Each row is a point. To make a cloud, some directions were put in groups of two or more. Within a group, all points are equally far from the middle, so they leave a hole (a ring in 2 directions, a hollow ball in 3). The other directions are filled evenly. Then the cloud was stretched, turned, moved and blurred a little. Count the holes, and give their numbers of directions, smallest first.

Cloud (14 x 2):
[[-1.79 -1.02]
 [-1.92 -0.61]
 [ 2.63 -1.63]
 [-0.49  0.83]
 [ 1.37  2.44]
 [ 0.01  2.44]
 [ 0.25  0.94]
 [-0.74 -1.04]
 [ 2.77  0.95]
 [ 1.93 -0.61]
 [-1.02  0.93]
 [-1.73 -0.79]
 [-1.01  0.16]
 [ 2.24  2.64]]
Holes: 0

Cloud (22 x 3):
[[ 0.70 -0.29  0.03]
 [ 1.92  0.91 -0.57]
 [ 2.28  2.21  0.49]
 [ 2.45 -1.21  0.00]
 [ 0.43 -2.68  0.50]
 [-1.32  0.10 -0.22]
 [-1.31 -3.31  0.86]
 [ 1.73 -0.55  2.16]
 [-0.85  0.15 -0.24]
 [ 2.46  1.93 -0.70]
 [-1.91 -0.47  2.41]
 [-1.35  1.96  0.11]
 [ 0.63  0.93  1.13]
 [ 0.04 -0.17  2.39]
 [-0.89 -3.15  0.84]
 [-1.22 -2.57  1.66]
 [ 2.97 -1.55 -0.73]
 [-1.35  0.54  1.49]
 [ 0.73 -0.11  2.24]
 [-0.58 -0.91 -2.29]
 [ 1.86  1.58  0.32]
 [ 1.86 -1.87  2.09]]
Holes: 0

Cloud (28 x 4):
[[ 0.89 -1.68  1.16  1.72]
 [ 1.23 -2.07  2.76  0.70]
 [ 0.34 -0.48 -1.00 -1.62]
 [-0.87  2.15  2.62 -1.19]
 [-0.24  1.22  1.77 -0.97]
 [ 1.07  0.62  0.07 -0.96]
 [ 0.95  1.45  1.16 -2.18]
 [ 1.26  0.85 -1.46  1.10]
 [ 0.37  1.32 -0.78  1.13]
 [-0.72  2.20  1.76 -0.38]
 [-0.58  2.77 -1.65 -0.50]
 [ 0.57 -3.01  1.68  0.07]
 [ 2.60  1.65 -1.49  1.90]
 [-0.01 -1.64 -0.14 -0.09]
 [ 0.75  2.55  0.76  1.37]
 [-0.85  3.20  0.01 -2.24]
 [ 2.38  1.73 -2.69 -1.01]
 [-0.38  3.45 -1.27  0.26]
 [-0.79  3.26 -1.93 -1.98]
 [ 1.48 -2.95 -0.70  1.13]
 [-0.02 -0.71  1.54  0.52]
 [ 2.74  0.61  0.74  1.21]
 [ 0.99  0.40  1.40  0.70]
 [-0.57  1.10  1.32  1.58]
 [ 1.37 -2.25 -2.37 -0.98]
 [ 2.22  0.21  1.30  1.70]
 [ 2.61  0.73 -0.47  1.28]
 [-2.20 -0.52 -1.12  0.93]]
Holes: 0
